Each row is a point. To make a cloud, some directions were put in groups of two or more. Within a group, all points are equally far from the middle, so they leave a hole (a ring in 2 directions, a hollow ball in 3). The other directions are filled evenly. Then the cloud was stretched, turned, moved and blurred a little. Count the holes, and give their numbers of directions, smallest first.
In the rows, zero is written as 128.

Cloud (15 x 2):
[[125 139]
 [129 209]
 [121 179]
 [ 96 182]
 [ 91  74]
 [151 212]
 [105 172]
 [150  90]
 [127  99]
 [113 166]
 [ 91  84]
 [163 117]
 [ 98  82]
 [ 75 127]
 [ 78 113]]
Holes: 0

Cloud, 20 rows:
[[ 97 103  49]
 [160 191 151]
 [128 173 120]
 [ 67 128 122]
 [187 149 140]
 [140 144 190]
 [144 141  83]
 [ 72 155 130]
 [ 71  94  90]
 [ 74  75  74]
 [ 90  60  81]
 [ 68 170 153]
 [175 182 154]
 [ 92 111 147]
 [175 132  87]
 [140 115 155]
 [144 132  70]
 [125 131  70]
 [110  79 114]
 [ 84 117  76]]
Holes: 1 (2)

Cloud, 31 rows:
[[108 189 149 150]
 [ 81  68 160 142]
 [107  86 176 184]
 [106 187 113 116]
 [101 161 156 215]
 [ 96 124 158 127]
 [193 125 129 122]
 [154 179  81 139]
 [148 144 181 148]
 [ 75 100 134 212]
 [175 115  97 113]
 [ 96 149 106 179]
 [101 143 159 146]
 [107  91 174 130]
 [172  55 134 137]
 [179 105 105 106]
 [123 174  88 195]
 [101 174 128 123]
 [181 174  90 151]
 [173 107 165 221]
 [170 176  84 142]
 [138  63 178 112]
 [103 125  90 160]
 [121  93 180 193]
 [152 150 182 217]
 [ 94 156 128 133]
 [115  83 180 195]
 [136 122  80 155]
 [131 157  82 168]
 [163 104  91 148]
 [169  68 152 195]]
Holes: 1 (2)
